Each row is a point. A path goes straight from each point to the next, and from the last back to the first. The post is the endless flat space through its rows: a point in 2 columns, a line in 3, a plane in 4, and so on, so that a path can go around it. How many times does the path go around the post? Going back the other way cancels.

Post:
[[  3 -14]]
Path (22 x 2):
[[ 39 -78]
 [ 26 -19]
 [ 22   6]
 [ 84  12]
 [ 68 -49]
 [ 36 -88]
 [ 92 -26]
 [ 28   1]
 [ -3  61]
 [-54  16]
 [-22  31]
 [ 19  10]
 [ 32  32]
 [-47  38]
 [-58  -8]
 [-18 -48]
 [ 30 -51]
 [ 73 -17]
 [ 27  11]
 [ -2   7]
 [-63  -6]
 [-57 -66]]
Times around: 2

Post (8 x 9):
[[  4  11  34  17 -53 -31 -42  26   9]
 [ -7 -17  -3   6 -44  44 -20  -1 -20]
 [-43  -6   6  57   7  -3  -5 -27  -5]
 [-20  28   6  13  36   0  40   6   9]
 [  7   6  -4 -11  43 -21 -28  19  10]
 [-15  -9 -68 -12  41 -30 -12  -3  10]
 [-20  -3  30   6 -48 -39 -63 -16 -32]
 [ -6  30  12  44 -11  10   5  24 -20]]
Path, 22 rows:
[[-48  15  -1  10  21 -26  22  24 -16]
 [-20  10   9  51 -24  -9 -28  29   6]
 [-15  -4 -23   5 -12 -50 -23   7 -39]
 [ -7 -20 -10   2 -46 -24  -2 -20 -44]
 [ 29  49  54  -9  -3 -19   5  43  20]
 [  4  40  36  -1 -10  -6 -22  10  30]
 [-55  30  19   6  16 -56 -26  -2  23]
 [-47  23 -38  23 -22 -61 -23  19 -24]
 [ -8 -18  18   5  18   7  -2  13  -2]
 [-16  24  -5  45 -11 -32   1  -2 -34]
 [ 16  -8  -1  19  39  39  -3  -3  15]
 [ -6  29   4  -6   6  15  -5  -8  15]
 [ -3 -19   1 -30 -17  25 -95  13  21]
 [-21  13  33  10 -24  36 -13  34 -52]
 [-24 -22 -10  -2 -11 -22  42  -4   1]
 [  1 -32 -26  25 -24  31   9  -4 -50]
 [-36  15  31  55  41 -24   3  35 -12]
 [-43   1 -27  42 -38 -12 -34   6 -25]
 [-24  14  12   6   2   1   3  -4  20]
 [ 22  10  17  16   0  -1 -36  -8   8]
 [ 14   2   2  -6  32 -12  37  -9  37]
 [-14 -24  27  20  23  -6 -44 -10 -15]]
Times around: 1

Post, 17 rows:
[[ 11  22 -14   1 -31  -4  19  27  -7  22   7 -12  -5  62  -4  34  14  13]
 [ -6   9  21  -2 -19   4  -9  16  13   8 -42 -24  13  23  -3  15  13   4]
 [ -3   2 -18  21  12 -19  15   8 -51  18 -19 -13   3  40 -10 -11  33 -15]
 [ -2  16 -26 -56  13 -32 -10 -12 -29  -5 -12 -37  -9  53   3  16  21  10]
 [  2  15 -17  11 -18 -16 -19  -6 -15   6  -4  12   6 -29  27  -2  16  37]
 [  7  15  29   7  -4  -3  -3 -17 -31  14  23  11 -53 -20  19  17   2  22]
 [-22  15 -25  13   4  -7  26   2 -19   5  11 -33 -80 -20 -15   1  13  55]
 [ 16   0   1   1   6  15  -5  10 -45 -24 -13   6  -7  22 -12  36   5  48]
 [-18  -7   7 -12 -11 -11  31  38  29   2 -20  52  -2  19  13   4  40   9]
 [ 17 -40 -81  40  25  -4 -21 -63  45 -52  79 -41  28  28 -11 -36  76 -95]
 [ 15  -6 -26 -22 -38  -4  -6   5  -6 -11 -15  16  -4 -38   1  21  -8 -32]
 [  1   0 -37 -15  -3  32 -40  11 -10  22  -4  29 -22  32  34   4  -8  -1]
 [-37 -38   9 -47   7   5 -10  37 -17  25  37  27  27   5  37  20 -32   8]
 [-12  10   2 -11   3  21   9 -26  -9  57  14  21  10 -21 -37  25 -24  17]
 [-20  13 -21   2  11  38  62 -53  24 -35  16 -29  23 -16  24  20   7   3]
 [  5  -8 -17 -11 -61   2 -37 -10 -19 -20  16  11  -6  34   0 -32  10 -11]
 [  7  23   6  -7  -4  40  14 -11 -38  55  36  -2 -44 -68  -5  16  32  29]]
Path (22 x 18):
[[-49  10  19   4 -10 -23  22 -40 -38 -23  30 -16 -17   5  15  -7  -8   6]
 [ 22   2 -26  35  21  18   2 -15 -60   6 -12  -4  14 -27  33  74  38  -3]
 [ 13 -10 -26 -18 -40  15  24 -15 -38  -1  15  11 -32   8  16  12  31  14]
 [ 11  11 -23  20  16   7 -18 -13  15  53 -13 -12  -7   4  31  28   6  13]
 [  7 -28  41 -38 -23  39 -35   2 -53 -18 -16 -17 -11  10   4  16  18   9]
 [-24 -27  25  10  -8 -10 -15 -29 -28 -23  40  38   4  39   2 -12  36  -3]
 [  0  20 -11  -2 -15   5   5  11  17   1  35 -22 -21   2   9  36  17 -47]
 [ -4  -1  24  15  27 -24 -35 -37 -37 -19  34 -11 -15  -7 -26 -26 -16  12]
 [ 27  15 -51   1  32  32  42  -9   1   9  -6 -36  11  59  11  12   9  12]
 [ 24  21 -29  39 -45  28  22 -25 -13  -9 -16 -18   2  42  33 -18  20  34]
 [-49 -45 -46 -28 -34 -42  34 -33 -41 -10  23  10   8 -14  -9 -11 -29   7]
 [-30   8 -30  27 -12   8  12  -8   6  18 -12   0   2  33 -31  19  25  27]
 [ 25  26  -4   8   6 -10 -26   0 -87 -16   8   7  19 -22  -8  34  28  -9]
 [  3  25 -20  11  24  16  -1 -13 -71 -20  -4  -4  32  25   9  -8   1  11]
 [ 12   7 -28  -1  28  16   8  -4 -12  29   7 -14  32 -29   7   6 -29  25]
 [ 33 -10 -64  -2 -14   2  20   4  20   9   2  -6 -41   8  18 -16  42 -24]
 [  2 -33  24   1 -17  -9  26 -31  -4 -26  15   9 -24   5  -7  16  11   1]
 [-22  -5  14 -50 -55 -17  25   0 -11  21  12   4 -24 -26  -7  18  21  -7]
 [  4 -13  -1  24  -7  -9  13 -47 -14  11  16 -32   5  15 -15   9  16  34]
 [  3 -32   5 -31  10 -15   0  -3   8 -12  -2  34  15 -37  23 -19 -11  32]
 [-10   4 -48 -15  -7  35   3 -36  21 -15  -5  24  19  17 -21 -26  -2  -1]
 [  5  17  -6  -8 -12  -6  11  -4 -16   5  18  -2  29  22 -14  31   0  15]]
Times around: 1

Post, 17 rows:
[[-10  14 -63 -46 -22  52  -3 -18  -7 -25  -4   3 -24 -67  16  11   6  -2]
 [-15  18   0   5 -26  57  40  36  47   9  25 -38  33 -18  70  -3 -76  17]
 [-25 -57  52 -27  25  -7  29 -14  13  -5 -37  15   2 -13 -53  34  25 -23]
 [ 30  10   9   3  16  39  56 -20 -52   1 -25  -3  28   7   0   3  74  12]
 [-39 -45  24  22  76   6  27 -15  -8   1 -38 -11 -53  24 -62 -31  60 -14]
 [ -2 -42  55   2  42   5  16 -89  14   8 -35  24 -11  21 -23   8  40  37]
 [  9   1  35 -41 -21   2  29  -3 -16   8 -28   5 -49 -28  60  16  27  33]
 [ -9  -9   5   3  -5  31  -1 -32  11  12 -50 -17 -38  23 -13  52  51  -5]
 [-27 -43  27  38   0 -30  -9  -5   1  33  20 -22  18 -25 -26 -38  31 -59]
 [ -1 -69  14 -11  15  25   6 -36 -53 -20 -16  16 -39  47  -1  38  27  24]
 [-24   0 -32  -2   5 -20  -6  41  22  36  73  -2   3 -29 -21  10   3  11]
 [ -5  36 -38  -2 -46 -15  39  40  28  11  52  45   5   6  30 -29 -34 -26]
 [  5   6   3   6 -54 -38  -5  46  40 -16  38 -27  13 -20 -34 -55 -27   8]
 [ 15  75  19  -4 -11  62  -2  47  12  10  34  20  17 -10  43 -17 -71   5]
 [-38 -16  10 -11 -34  52  42 -35 -42  20   6  -1 -40   0 -25   9  68  15]
 [-46  13  31  31   8 -19  -3  17  26 -46  36  -9  -2  -7  -2  10   5 -22]
 [ 37  10  10 -36  -7   8  48 -47 -29  11  14  -4 -67  -1   2  27  -6   8]]
Path, 25 rows:
[[-52  19 -70   0  -6  80  19 -21  -7 -20  11  28 -23 -45 -53   0  32 -37]
 [ 33  -9 -12 -13   8 -24 -31 -53  13 -39  -3   8  -3 -56   2   5  36 -47]
 [-16  12 -21 -57  28  35 -38 -35  21 -49  18  -4 -23 -49 -31  57  -6 -25]
 [-18  -2  35 -32  -7  -2   6  23 -16  34 -28  10 -72  -2  10 -29  28   6]
 [-44  41 -14  -8  -3 -34  -8  13  24  16   7  20 -42 -16 -49  20   3 -13]
 [-35 -55  54  46  21  12  -2 -46  39  27 -50 -40 -45  36  -7 -11   4  19]
 [-21  22 -25 -25  30  32 -46 -50 -21  28  12  35  -8 -27  -3  38   8  13]
 [-16   0 -16 -77  38  22  19 -25  37 -20  -3  17  24 -16 -44  34 -12  -2]
 [ 19 -29 -45 -41 -28 -15  13  -3 -21   1  24  11  -2 -18  -7   5  34  -8]
 [ 28   1  49  12  41  53 -27  -9  25   8  28  10  81 -83  11  15  -1 -12]
 [ 75  14 -66  27 -38  24  11 -54  26  43  19  -2  45  12 -38  -2  32  14]
 [ 23  37 -12 -29 -29  -4 -23  36 -43 -37  27  13 -47   3  15   8  41 -60]
 [ 52  60  30 -22  -7 -65  22  31 -23  -2 -12  -4  32   9 -10 -56  44 -26]
 [  2 -11 -46 -35  -5 -10  22 -25 -80  14  15 -14 -21 -17 -15  12  31 -22]
 [-45  14  13   4  -1  29   7   1 -18  13   7 -13 -12 -73 -24   5  39  20]
 [ 19  -2  95  29   8  47  21 -10 -21   4 -28  -4   0 -16   3  17  11  13]
 [ 17  -9  35 -37 -51  54  39  31  -1 -17   0 -34  18 -59  36  -7  20 -21]
 [  9 -21  10 -25  -4  23  38 -25 -46 -73  59 -16 -50  67 -37 -74   3  34]
 [  0 -38 -81 -10  11  10 -13 -18 -23   6  28   1  12  31  39  55  -2  -2]
 [-23  27  19   9 -49  -3  -8 -27  20  10  -3  -2  14  -8 -31  16   5  12]
 [ 15  -8  31  12 -26  35  20 -31  11  18 -15  19  12 -17  11  37 -62  34]
 [ -2 -25 -26 -23 -10  12  13 -26 -34 -21  35  31   9 -58   6 -11  41  31]
 [ 56  13   5 -37  23  11 -14  25  26 -37  -6  26  10  31   7  26  -6  27]
 [ 35  25  10  21  10  -6 -20  19  32 -28  11  -7  -8  53 -29   2 -21 -11]
 [ -9  -3  26   6   1  -1 -12  16  41  -6   1  15  10 -20 -26   1  11  -3]]
Times around: 2
